Every row gives one point. To make a cloud, some directions were put in groups of two or more. Within a group, all points are equally far from the middle, so they leave a hole (a ring in 2 directions, a hollow ball in 3). The other directions are filled evenly. Then the cloud was stretched, turned, moved and blurred a little. Count the holes, and give their numbers of directions, smallest first.

Cloud, 15 rows:
[[ 18  45]
 [ 26  60]
 [ -1  31]
 [ 21  44]
 [ 41   9]
 [-32  31]
 [  1  56]
 [  5 -21]
 [-38  39]
 [ 16 -20]
 [-17  -5]
 [-13  20]
 [ -8  40]
 [ 19  23]
 [  3  14]]
Holes: 0

Cloud (19 x 3):
[[ 32  -7 -22]
 [-50  -7  -2]
 [ 16 -46  18]
 [-35   5   5]
 [ 28  -4  19]
 [-24 -29  32]
 [-10 -20   0]
 [  9 -47  -4]
 [-23 -13  22]
 [  0  34 -12]
 [  4   0 -23]
 [ 45  -8  -8]
 [ 12 -13   4]
 [ 19 -11 -24]
 [  3  16  10]
 [ -8 -23  41]
 [ 60   5  -6]
 [-36   8  10]
 [ 36   0  26]]
Holes: 0

Cloud, 22 rows:
[[ 25   1 -57]
 [ 19 -36 -10]
 [ -2 -41  24]
 [-32 -16  -7]
 [-26 -19  17]
 [-47  -3 -33]
 [ 37  -7 -36]
 [-11  55 -22]
 [ 31 -38  -5]
 [-33  28  11]
 [ 60   6  14]
 [-51   8 -14]
 [ 36 -18 -28]
 [  2  16  52]
 [ 22   1 -60]
 [  4  46  -8]
 [ 17 -33 -16]
 [-56  18 -19]
 [-37 -12 -20]
 [ 28   5 -55]
 [ 30  23 -52]
 [ 15 -47  17]]
Holes: 1 (2)

Cloud (29 x 4):
[[  9 -25 -25   9]
 [ 17  32  22   8]
 [-22   3  37 -40]
 [-39   6  22   8]
 [ -7  17  19  -3]
 [ 14 -35 -31  -6]
 [ 30 -28  -1 -20]
 [-33  52   6 -12]
 [  5  12  24  -1]
 [ 39  15 -12 -13]
 [-28 -16 -19 -28]
 [  1  36  12  15]
 [ 35  44  17 -32]
 [  2 -13 -40 -13]
 [-10  31  -2  20]
 [-33  33 -15  11]
 [ -9 -13  38 -49]
 [ 37  29 -31  21]
 [-30  23  21  13]
 [-16  17  44  -6]
 [-14  21  30  15]
 [ 22  32 -22 -33]
 [  2  -7  26  40]
 [-21  60  20 -35]
 [ 27  36  18 -13]
 [  2  -8  43  20]
 [ 24 -25 -16 -20]
 [ 28   1  42  -7]
 [ -5 -12  14 -59]]
Holes: 0

Cloud, 29 rows:
[[ 30  23  34  -9]
 [-19  -2  36 -36]
 [  2  27  -5 -57]
 [-28  29 -31 -35]
 [-42 -14  -3 -32]
 [-15 -12  39 -27]
 [-22  52 -12 -12]
 [ 34  13 -43  -1]
 [ -5 -14 -24  27]
 [ 41 -14  17 -10]
 [-46  -9   7 -22]
 [ 33 -15  15 -37]
 [-43   0 -22 -30]
 [-46 -11   3  -3]
 [ 17  -5  36  11]
 [ 34   4 -44 -17]
 [-16  52 -16   1]
 [ 20   1 -47   8]
 [ 33   3  -9  26]
 [ 44  14 -26 -28]
 [ -3 -15  23 -49]
 [-44  17  -9   9]
 [-21  -3  39   3]
 [ -7  14   3 -60]
 [ 24 -21 -39  -2]
 [-15   6  -6 -60]
 [-32 -23  -8 -37]
 [ 20  41  22   4]
 [-24 -37  -2 -22]]
Holes: 1 (4)

Cloud (31 x 4):
[[-40 -34 -10  14]
 [-44  26  -9   5]
 [-27 -31  -2  43]
 [ 15   3 -49  34]
 [-34 -29 -20 -20]
 [-33  41  15   4]
 [-43  -9  32  17]
 [ 11  27   4 -60]
 [ 16 -47  -6 -22]
 [-47  -5 -19  -8]
 [  9  16 -40  44]
 [ -9 -25  -2 -54]
 [ -4  48 -29  31]
 [-24 -43 -20 -15]
 [-42  17  28   4]
 [ -7  52 -21  29]
 [ 14  43  -1  40]
 [ 52   1   2  -8]
 [  3  59  17  -4]
 [-48  11  17   9]
 [-13  57   9   9]
 [ 14  -1  24  42]
 [ 47  37   7  -8]
 [-37  39   6   7]
 [ -5  59   4  16]
 [-46  -1 -18  -7]
 [-17  21 -41 -29]
 [ 30 -34 -29  -5]
 [ 16 -38  24 -25]
 [  2 -32 -35  29]
 [ -6 -13  -8  55]]
Holes: 2 (2, 2)

Cloud, 54 rows:
[[-17 -27   2  24  -6   6]
 [  1 -16   1 -42  -1  11]
 [ 10  33  -7  -6  14  12]
 [ -3 -24  28  -2  11 -30]
 [ -9  25 -23  -4  19 -17]
 [-17 -37  14  31  14   2]
 [ -3  29   6   2 -30  33]
 [-13 -20  10 -33  -7  27]
 [  4  27 -15   7  27   8]
 [  4 -13  -6 -37   4  -6]
 [-26 -37   6  42  -5 -24]
 [-26  11 -13  30  10 -32]
 [-12 -24  26 -13 -21  10]
 [ 11  18  -4  46  16 -30]
 [-16 -23   1  52  -5  12]
 [-12  18   1  42  12 -24]
 [ -7  -2  12 -27  26 -10]
 [ 12  19  36 -14  -8 -21]
 [ 12  11  37   3   4 -14]
 [  6  -9  43 -29  -3  -6]
 [ -2  21  43  17  -6 -21]
 [-29  -3 -16  22   1  24]
 [-14 -35  -1   7  18 -18]
 [-14  14  20  20  37   4]
 [ 10  21  36  26  -1 -19]
 [ 14  -5   4  32  20 -17]
 [  2   8  22  19  36  19]
 [-22 -14  -8  46 -16 -27]
 [-20 -28  33  60 -14   0]
 [ -3 -30  -4   0   3 -27]
 [  2  33  -1  -7 -17 -14]
 [ 15   3  33  14   9  -6]
 [-18  20  31   1  -3 -16]
 [ 27   9  17  -4  -1  10]
 [-33 -30  -3  36  -7 -29]
 [  0 -17 -10 -11 -28   1]
 [-12 -29  44  -2 -22   5]
 [-11   0 -21  50 -21 -23]
 [-10 -37  37  44  10  -6]
 [ 13  27 -10  31  -6 -41]
 [ -7  13  43 -31   5 -19]
 [  7  12  32   5   6 -22]
 [  2  -5 -10 -17  28   8]
 [ -5 -28  17  55   0  16]
 [  9 -15 -27 -18   2   8]
 [ 29  31  -6  -3   3   6]
 [-12  23   8  28  25   7]
 [ 15   0  16   6  12   1]
 [-22  -1   4   1 -34 -34]
 [-19  10 -10  -8 -29 -46]
 [-16 -26  25  -2  14  34]
 [  1  26  -8   0 -25 -42]
 [-10 -16 -14   0 -31 -16]
 [ 14 -20  36  37  -3   2]]
Holes: 1 (2)

Cloud, 53 rows:
[[ 27  13  10  35 -14   2]
 [-36   2  20 -16  18  43]
 [-12  28  -5  53   5 -13]
 [-12 -30 -15 -26 -23 -20]
 [ 19  -3  32  31  26  37]
 [ -1 -26  18 -50  30  21]
 [-46  27 -37 -14 -11   2]
 [ 16   8 -10   2  51 -21]
 [ 33 -14  -4  -5 -23  16]
 [-20   6  23 -48 -31  24]
 [-31 -38  12 -14 -15  -3]
 [-26   1  19 -38  42   2]
 [ 36   8  35  21   7  20]
 [ 23 -16   7 -24  53  32]
 [-13  38  26  -7 -31  40]
 [-48  -7   0  23   9 -27]
 [ 19  -7  20 -52 -19  17]
 [ 11 -17 -19  13  46 -24]
 [ 22  -7 -10 -24  36  52]
 [ 10  -5 -28   7  57   5]
 [ 26   6  24  43   0   8]
 [ 15 -34   2  33  14  26]
 [-17  60 -19  14   2   2]
 [ 28 -27  -9 -10 -19  11]
 [-13 -13 -15  53  18   4]
 [-10   7 -30 -42  -9 -29]
 [  5 -27 -11 -26 -26 -15]
 [  0  -7  21 -34 -39  -8]
 [ 26 -31  -6 -16 -18   9]
 [ 32  -9  32  32  15  13]
 [ -5  -9  40 -35  36   6]
 [  4  12  30 -57 -20  12]
 [-35  53 -26 -17 -10  11]
 [-12 -47   3  -4   8 -26]
 [-16  38  44   7 -16  26]
 [ 26   2  31  40   9  17]
 [ -8  51  32   5   9  36]
 [ 11   9  35  42   8  26]
 [ 11  18  38 -41  25  -2]
 [-17 -19 -34 -37  18 -20]
 [ -1  26 -48   8  -2  13]
 [-40  47   0   0   4 -27]
 [ 13  -1 -11 -12  43  53]
 [-32  -1  38   4  13  33]
 [-30  -6  23 -41  32  17]
 [ 11 -33 -26  30  24  -2]
 [-48  10 -14  28  24 -12]
 [-25  -2  15 -40  43   1]
 [-10 -12  52  -9   1 -12]
 [ 24  32 -18 -29  18 -11]
 [  4  21  -3 -20  26 -39]
 [ 23 -41  -8   6   1  20]
 [-38  13  16 -12  31  36]]
Holes: 3 (2, 2, 2)

Cloud (76 x 8):
[[-33 -11  12  16  46  13  -8 -15]
 [-54 -12  12   4   8  17  40 -15]
 [-26  20  21 -10  14 -13  15  17]
 [  2 -34 -29  -4   0 -36  36  -1]
 [ -9   4  13  32  24  -6  -5   8]
 [-11  22 -15   8  -1  -1   6 -17]
 [-13  19  20  10 -24  -2 -21 -45]
 [-44 -11 -22  22  32  18   6 -17]
 [  8   1   2  10 -10  -9 -37  -1]
 [-15 -35 -10  14  31 -13  47  13]
 [ -2 -24 -23 -34 -13   1 -14  21]
 [ -4 -23 -11  -5  20 -46  19  30]
 [ 20  -4   4 -17 -19  12 -14  21]
 [  4  28  16   4  20 -24  23   2]
 [-24 -44 -27  16   5  15   9  27]
 [-50   0  17  17 -16   6 -17   6]
 [ 18  19  30  31  12 -20  30  -2]
 [-39 -21  -8 -15 -30  -3 -31   1]
 [-20   9  22   2   0   2 -44  21]
 [  0 -32  19   3  33 -25   6  26]
 [  2  -4  27  15  25 -43  18  41]
 [  5 -19  29  13  30 -18   1  15]
 [-18 -52  -5   5  24 -20  31  30]
 [-39 -31   3 -11   7 -26   8  19]
 [-43  -3  36  15  47 -13  18  -3]
 [-41  16  34  -2   1 -17   6 -16]
 [-48  11  22  27  28 -17   2 -12]
 [-30  31  33   2  25 -10 -11  -6]
 [-17 -41  -7  -1  19  11  40  16]
 [-16 -28  26   7  26  -3   0  43]
 [-10  24  13   3 -12  14 -33 -11]
 [-44   4  37  11  18  12 -31   0]
 [-36  -3  27  40  18  -4  31 -25]
 [  7  22  10  27  -3 -22 -11  -1]
 [ -7  14  52  13  17   8  17 -22]
 [ -1  13   5  -9  -3 -18 -12 -41]
 [ 18 -11  18  10  28  -6  31  11]
 [-20 -14 -11  16   1  18  39 -10]
 [-40 -16  16 -12  -2 -16 -26   3]
 [-13 -45 -24 -13  -7   3  34  22]
 [ -1 -12 -25  -7 -12 -21 -14 -14]
 [-28 -16   7 -17  36  10  -8  -3]
 [-60   3  10   0  24  -3  -6  16]
 [-27  -3  22   5   0  -5  20  52]
 [ 18 -12  17  -5 -21   1  12  -3]
 [-11 -34 -25  -2 -39   6  -9   1]
 [-19 -42  -5 -23 -10   4  25  17]
 [ 42  -4   0  -8 -26 -28   4  -8]
 [  2   7 -12   3  10   1  27  25]
 [-21  -7 -19  18 -22  18  -1 -12]
 [-19 -40 -15  14   9 -21 -18  14]
 [-38  -3 -19  -2  10 -15  21 -17]
 [-14  13  17  38  -5 -22  10  -4]
 [ -5 -21 -31   5  -7  -6  35  19]
 [  2  -4  -2   2   4 -26 -26 -24]
 [-40 -25 -16  19  36   1  23   6]
 [-23  34  42  30  14 -15  -2 -20]
 [-18   2   6 -26  -5 -19   4  34]
 [  0 -38 -18   3 -13   3  26  -8]
 [-10  -3  18 -30   0  -6 -20  19]
 [-40  -6  14  42  20  14  15 -29]
 [-27 -13  -1  18 -21  18  -6 -35]
 [ -5   8  20   7 -38   2 -19   6]
 [-15 -29 -24  -1 -28 -27  16  -2]
 [  5  -1  17 -15 -15 -35 -19 -14]
 [  7 -45 -24  -1  -2 -21  23 -18]
 [-36 -41  -3   8   8   1  -5 -30]
 [ 13  -5  -1  30 -16 -12  31 -33]
 [-25 -31   4  -8  11   0  15 -45]
 [-45   2  -4 -15  19  -9   4   6]
 [ 26  10  33  22 -23 -20  -1 -10]
 [-27 -16  -1  -7  32 -14  43  19]
 [  7 -24 -30 -18 -13   5  22  21]
 [ -8  22   4  10  16  -7  40   0]
 [ 12  15  -1   4 -20 -10   5  37]
 [-30  -3  29  23 -13  12  -2 -32]]
Holes: 1 (6)
